Every row gives one point. Each copy is the shape, with its points in the same order, stretched, turned, moved and blurred by noise. Say if it was mirrored as well.

Shape (9 x 3)
[[ 0.06 -0.35  0.06]
 [-0.12  0.77 -0.03]
 [-0.13 -0.45  0.02]
 [-0.18 -0.28 -0.06]
 [ 0.96 -0.35  0.07]
 [ 0.10 -0.29 -0.46]
 [ 0.23 -0.08 -0.63]
 [-0.10  0.44 -0.18]
 [-0.30  0.07  0.09]]
Copy 1 (9 x 3)
[[ 0.22 -0.25 -0.31]
 [-0.24  0.64  0.27]
 [ 0.17 -0.27 -0.45]
 [ 0.07 -0.10 -0.45]
 [ 0.34 -0.65  0.36]
 [-0.27 -0.32 -0.14]
 [-0.51 -0.31  0.09]
 [-0.24  0.38  0.14]
 [ 0.06  0.24 -0.32]]
Copy 1 is: mirrored
Copy 2 (9 x 3)
[[ 0.03 -0.12  0.41]
 [ 0.52 -0.21 -0.58]
 [-0.16 -0.13  0.42]
 [-0.18 -0.10  0.23]
 [ 0.70  0.34  0.79]
 [-0.06  0.37  0.30]
 [ 0.07  0.57  0.11]
 [ 0.28 -0.04 -0.32]
 [ 0.02 -0.29 -0.05]]
Copy 2 is: mirrored

Shape (9 x 3)
[[-0.15 -0.01 -0.40]
 [ 0.41 -0.31 -0.36]
 [-0.25  0.04  0.49]
 [-0.03 -0.05  0.27]
 [ 0.84 -0.14  0.81]
 [-0.03 -0.04 -0.08]
 [-0.05 -0.23 -0.22]
 [ 0.17  0.01 -0.34]
 [-0.07 -0.39 -0.39]]
Copy 1 (9 x 3)
[[-0.17 -0.14 -0.51]
 [ 0.59  0.06 -0.43]
 [-0.32 -0.20  0.45]
 [-0.06 -0.09  0.19]
 [ 0.77  0.57  0.74]
 [-0.12 -0.01 -0.15]
 [ 0.06 -0.18 -0.28]
 [ 0.07  0.13 -0.45]
 [ 0.14 -0.46 -0.45]]
Copy 1 is: only turned
Copy 2 (9 x 3)
[[-0.27 -0.10 -0.04]
 [ 0.15  0.24 -0.33]
 [ 0.08 -0.01  0.67]
 [ 0.01  0.06  0.39]
 [ 0.54  0.79  0.47]
 [-0.15  0.00  0.19]
 [ 0.00 -0.06 -0.08]
 [-0.13  0.14 -0.14]
 [ 0.03 -0.20 -0.23]]
Copy 2 is: only turned
Copy 3 (9 x 3)
[[ 0.02  0.49 -0.30]
 [ 0.45  0.06 -0.10]
 [-0.40 -0.10  0.46]
 [-0.19 -0.09  0.30]
 [ 0.17 -1.08  0.70]
 [-0.04  0.09 -0.02]
 [ 0.16  0.28  0.07]
 [ 0.11  0.16 -0.29]
 [ 0.32  0.43 -0.01]]
Copy 3 is: mirrored
Copy 4 (9 x 3)
[[-0.34  0.18 -0.23]
 [-0.08  0.48 -0.40]
 [ 0.55 -0.42  0.23]
 [ 0.30 -0.15  0.09]
 [ 1.18  0.16 -0.47]
 [ 0.06 -0.01 -0.22]
 [-0.11  0.22 -0.10]
 [-0.33  0.20 -0.40]
 [-0.33  0.44  0.01]]
Copy 4 is: mirrored

Shape (8 x 4)
[[ 0.46  0.17  0.11  0.14]
 [ 0.45  0.51  0.29 -0.22]
 [ 0.18  0.26 -0.06 -0.49]
 [-0.06 -0.38  0.64  0.16]
 [-0.48 -0.57 -0.03  0.39]
 [-0.08 -0.33 -0.05  0.39]
 [ 0.35 -0.09 -0.04  0.02]
 [ 0.09 -0.30 -0.04 -0.35]]
Copy 1 (8 x 4)
[[-0.11  0.33  0.28  0.16]
 [ 0.22  0.64  0.15 -0.03]
 [ 0.46  0.41 -0.13  0.27]
 [ 0.08 -0.34  0.64 -0.48]
 [-0.26 -0.81  0.19 -0.14]
 [-0.33 -0.40  0.25  0.03]
 [ 0.01  0.13  0.25  0.27]
 [ 0.43 -0.05  0.14  0.29]]
Copy 1 is: only turned
Copy 2 (8 x 4)
[[-0.05  0.23  0.59  0.39]
 [-0.48  0.56  0.62  0.26]
 [-0.15  0.62  0.07 -0.06]
 [-0.22 -0.60  0.36 -0.32]
 [ 0.42 -0.71 -0.43 -0.11]
 [ 0.35 -0.40 -0.03  0.20]
 [ 0.19  0.19  0.30  0.18]
 [ 0.20  0.17 -0.06 -0.31]]
Copy 2 is: only turned
Copy 3 (8 x 4)
[[ 0.57 -0.24  0.58 -0.11]
 [ 0.58  0.02  0.75 -0.25]
 [ 0.32  0.51  0.31 -0.13]
 [-0.38 -0.25  0.50  0.27]
 [-0.56 -0.33 -0.21  0.07]
 [-0.12 -0.40 -0.05  0.04]
 [ 0.50 -0.08  0.32  0.10]
 [ 0.14  0.41  0.11  0.33]]
Copy 3 is: mirrored
Copy 4 (8 x 4)
[[ 0.43 -0.04  0.09 -0.16]
 [ 0.74  0.37 -0.25 -0.36]
 [ 0.41  0.42 -0.39  0.07]
 [-0.33  0.11  0.08 -0.65]
 [-0.76 -0.49  0.09 -0.06]
 [-0.34 -0.45  0.15 -0.05]
 [ 0.16  0.07  0.21  0.07]
 [-0.13  0.41  0.04  0.17]]
Copy 4 is: mirrored

Shape (12 x 6)
[[ 0.16 -0.13  0.25 -0.34 -0.25 -0.14]
 [ 0.26 -0.02  0.59 -0.05 -0.21  0.04]
 [ 0.22 -0.17 -0.22 -0.45 -0.14 -0.21]
 [ 0.32  0.88  0.06 -0.11 -0.68 -0.06]
 [ 0.51 -0.09 -0.08 -0.88 -0.02  0.02]
 [ 0.38 -0.04 -0.01  0.05  0.06  0.20]
 [ 0.20 -0.18  0.18 -0.11 -0.07 -0.03]
 [ 0.33  0.14 -0.37 -0.10  0.11 -0.24]
 [ 0.31 -0.23  0.14 -0.01 -0.17  0.43]
 [-1.57 -0.10 -0.32 -0.14 -0.12  0.52]
 [ 0.35 -0.13 -0.36 -0.06 -0.14  0.15]
 [ 0.03 -0.11 -0.27  0.03 -0.51 -0.21]]
Copy 1 (12 x 6)
[[-0.15  0.19  0.33 -0.31  0.43  0.00]
 [-0.23  0.24  0.72 -0.10  0.24 -0.05]
 [ 0.11  0.13 -0.04 -0.44  0.53 -0.17]
 [-0.66 -0.02  0.17  0.39  0.67 -0.86]
 [ 0.24  0.60 -0.09 -0.47  0.50 -0.14]
 [ 0.28  0.05  0.33  0.15  0.21 -0.25]
 [ 0.08  0.11  0.40 -0.17  0.30 -0.02]
 [ 0.19 -0.09 -0.17 -0.18  0.26 -0.49]
 [ 0.33  0.20  0.61  0.15  0.49  0.05]
 [-0.46  0.05 -0.43  0.62  0.79  1.11]
 [ 0.39 -0.09  0.10  0.03  0.59 -0.28]
 [-0.12 -0.44  0.15 -0.12  0.78 -0.26]]
Copy 1 is: mirrored
Copy 2 (12 x 6)
[[ 0.06 -0.12 -0.09 -0.21  0.22 -0.10]
 [ 0.14 -0.26  0.14 -0.09  0.05 -0.35]
 [ 0.11  0.03 -0.32 -0.27  0.21  0.20]
 [ 0.27  0.65  0.04  0.18  0.33 -0.46]
 [ 0.55 -0.02 -0.32 -0.50  0.40  0.30]
 [ 0.32  0.07  0.00 -0.12 -0.27 -0.06]
 [ 0.17 -0.16 -0.02 -0.16  0.00 -0.01]
 [ 0.31  0.25 -0.28  0.12 -0.09  0.23]
 [ 0.23 -0.04  0.17 -0.39 -0.17 -0.12]
 [-0.92  0.35  0.85 -0.09  0.37  0.75]
 [ 0.27  0.29 -0.15 -0.34 -0.16  0.09]
 [-0.26  0.32 -0.27 -0.21  0.04 -0.11]]
Copy 2 is: only turned

Shape (14 x 8)
[[-0.27 -0.09  0.95  0.14 -0.32 -0.38 -0.07 -0.14]
 [ 0.00 -0.06 -0.07 -0.73  0.58 -0.18  0.72 -0.33]
 [ 0.11 -0.18 -0.01  0.41  0.07 -0.39 -0.20 -0.12]
 [ 0.27 -0.18 -0.05 -0.43 -0.09 -0.02 -0.33 -0.15]
 [-0.10  0.09 -0.39  0.28 -0.26 -0.09 -0.30 -0.28]
 [-0.34  0.17 -0.13 -0.67  0.77 -0.42 -0.01  0.43]
 [ 0.23  0.46 -0.01  0.31  0.21 -0.25  0.32 -0.05]
 [-0.27  0.09  0.04  0.13 -0.22  1.24  0.76  0.48]
 [ 0.13 -0.06 -0.38 -0.10 -0.20 -0.18 -0.13 -0.18]
 [-0.20 -0.08 -0.28 -0.09  0.44 -0.27  0.05  0.23]
 [-0.33  0.12  0.54  0.18  0.81 -0.35 -0.15  0.13]
 [ 0.15 -0.15 -0.35  0.16 -0.20 -0.22  0.12 -0.14]
 [ 0.13  0.23 -0.02  0.21 -0.01 -0.16 -0.01 -0.20]
 [-0.02  0.21 -0.38  0.32 -0.15  0.07 -0.24 -0.30]]
Copy 1 (14 x 8)
[[-0.10 -0.60  0.07 -0.71  0.67 -0.03 -0.32 -0.25]
 [-0.38 -0.42 -0.07 -0.12 -0.01 -0.38  1.35  0.65]
 [ 0.16 -0.22  0.18  0.45  0.58  0.00 -0.01 -0.08]
 [ 0.06  0.08  0.03  0.17 -0.03  0.10 -0.06  0.78]
 [ 0.19 -0.23  0.55  0.30  0.34  0.03 -0.21  0.17]
 [-0.12  0.60  0.07 -0.38  0.12 -0.61  0.95  0.29]
 [ 0.55 -0.27 -0.12  0.10  0.33 -0.18  0.82 -0.07]
 [ 0.10 -0.21  0.46 -0.72 -1.09  0.07  0.33 -0.89]
 [ 0.12 -0.17  0.23  0.57  0.06 -0.20  0.05  0.37]
 [-0.06  0.17  0.15  0.12  0.18 -0.38  0.57  0.03]
 [-0.06  0.35  0.06 -0.46  0.88 -0.03  0.63 -0.43]
 [ 0.03 -0.43  0.16  0.46  0.04 -0.18  0.08  0.22]
 [ 0.39 -0.28  0.18  0.17  0.37  0.00  0.25  0.16]
 [ 0.35 -0.17  0.50  0.44  0.27  0.01  0.11 -0.02]]
Copy 1 is: mirrored
Copy 2 (14 x 8)
[[-0.15  0.07 -0.01 -0.55 -0.43 -0.28 -0.89 -0.03]
 [ 0.05 -0.79  0.07 -0.18  0.24 -0.46  0.30 -0.81]
 [ 0.17  0.15  0.00 -0.17  0.15  0.11 -0.54  0.31]
 [ 0.32 -0.31 -0.53 -0.05  0.00 -0.09 -0.03 -0.21]
 [ 0.15  0.44 -0.16  0.07  0.18  0.47 -0.31  0.10]
 [ 0.67 -0.36  0.27  0.00 -0.18 -0.33  0.24 -0.23]
 [-0.07 -0.21  0.25 -0.25  0.06  0.39 -0.36  0.05]
 [-0.80 -0.20 -0.01  0.09 -0.50 -0.23  0.95 -0.07]
 [ 0.20 -0.06 -0.30  0.13  0.12  0.17 -0.21 -0.09]
 [ 0.31 -0.06  0.19  0.07  0.08 -0.15  0.04  0.08]
 [ 0.23  0.05  0.45 -0.63 -0.13 -0.19 -0.30  0.19]
 [ 0.00 -0.04 -0.18  0.15  0.19  0.12 -0.24  0.03]
 [ 0.04  0.04  0.01 -0.19  0.04  0.31 -0.35  0.02]
 [ 0.10  0.36 -0.13 -0.01  0.14  0.50 -0.19  0.12]]
Copy 2 is: only turned

Shape (12 x 9)
[[ 0.16  0.15  0.03 -0.14 -0.10  0.10 -0.33  0.34  0.16]
 [ 0.36  0.30 -0.43  0.31  0.20 -0.40  0.22 -0.05  0.54]
 [ 0.09  0.25  0.16 -0.08  0.19 -0.57 -0.89 -0.23  0.39]
 [ 0.27  0.00 -0.27 -0.12 -0.14  0.27  0.43 -0.31 -0.03]
 [-0.21  0.22 -0.02  0.28  0.04  0.19  0.28 -0.12  0.02]
 [-0.15 -0.42 -0.17 -0.22 -0.39  0.26  0.29 -0.11  0.05]
 [ 0.15  0.06  0.00  0.58 -0.55 -0.06 -1.25 -0.07  0.09]
 [-0.84 -0.41  0.10 -0.14  0.29  0.04 -0.03  0.46 -0.03]
 [-0.36  0.01 -0.45 -0.24  0.25  0.08 -0.27 -0.05 -0.09]
 [-0.53  0.20 -0.40 -0.23  0.08  0.25  0.23 -0.14  0.31]
 [-0.16 -0.10 -0.25 -0.03  0.35  0.24 -0.15 -0.17  0.09]
 [ 0.13  0.29 -0.25 -0.26  0.03 -0.71 -0.03 -0.12 -0.03]]
Copy 1 (12 x 9)
[[-0.25 -0.38  0.02 -0.03 -0.16 -0.13  0.28 -0.02  0.04]
 [ 0.09  0.09  0.04 -0.66 -0.79 -0.42  0.29  0.14  0.15]
 [-0.18 -0.20  0.41  0.20 -0.92  0.34  0.32 -0.15  0.47]
 [ 0.04  0.14 -0.22 -0.22 -0.11 -0.54 -0.26 -0.02 -0.44]
 [ 0.27 -0.08 -0.07 -0.25  0.01 -0.37 -0.15 -0.07  0.16]
 [-0.03 -0.05 -0.59  0.07  0.06 -0.16 -0.14  0.05 -0.41]
 [-0.43 -0.71  0.40 -0.44 -0.41  0.85 -0.05 -0.28  0.26]
 [ 0.13 -0.01 -0.66  0.42  0.31  0.04  0.50 -0.20  0.31]
 [ 0.03  0.02 -0.44  0.21 -0.22 -0.15  0.28 -0.52  0.04]
 [ 0.17 -0.20 -0.58  0.10 -0.31 -0.47  0.07 -0.15  0.11]
 [-0.11  0.13 -0.46 -0.02 -0.24 -0.22  0.01 -0.36  0.14]
 [ 0.34  0.19  0.28  0.07 -0.60 -0.14  0.49 -0.10 -0.18]]
Copy 1 is: only turned
Copy 2 (12 x 9)
[[-0.22 -0.44  0.20  0.11 -0.14 -0.13 -0.43  0.50  0.35]
 [-0.64 -0.47 -0.01  0.42 -0.75  0.04  0.00 -0.50  0.34]
 [-0.35 -0.14  0.09 -0.85 -0.53  0.04 -0.41  0.25  0.96]
 [-0.17  0.29 -0.08  0.63 -0.16  0.14 -0.04 -0.09 -0.28]
 [ 0.10 -0.18 -0.12  0.34  0.08 -0.05  0.43 -0.14 -0.04]
 [ 0.31 -0.08 -0.20  0.31 -0.07  0.33 -0.39  0.06 -0.28]
 [-0.23  0.15 -0.74 -0.31 -0.68 -0.17 -0.50  1.05  1.02]
 [ 0.74 -1.06  0.00 -0.21  0.82  0.10 -0.45 -0.18  0.19]
 [-0.07 -0.17  0.02  0.19  0.54  0.43 -0.43  0.18  0.44]
 [ 0.02 -0.33  0.22  0.23  0.34  0.64  0.19  0.10 -0.08]
 [-0.25 -0.13 -0.23  0.06  0.44  0.21 -0.36 -0.03  0.19]
 [ 0.00 -0.16  0.46  0.17 -0.62  0.18 -0.19 -0.28  0.59]]
Copy 2 is: only turned
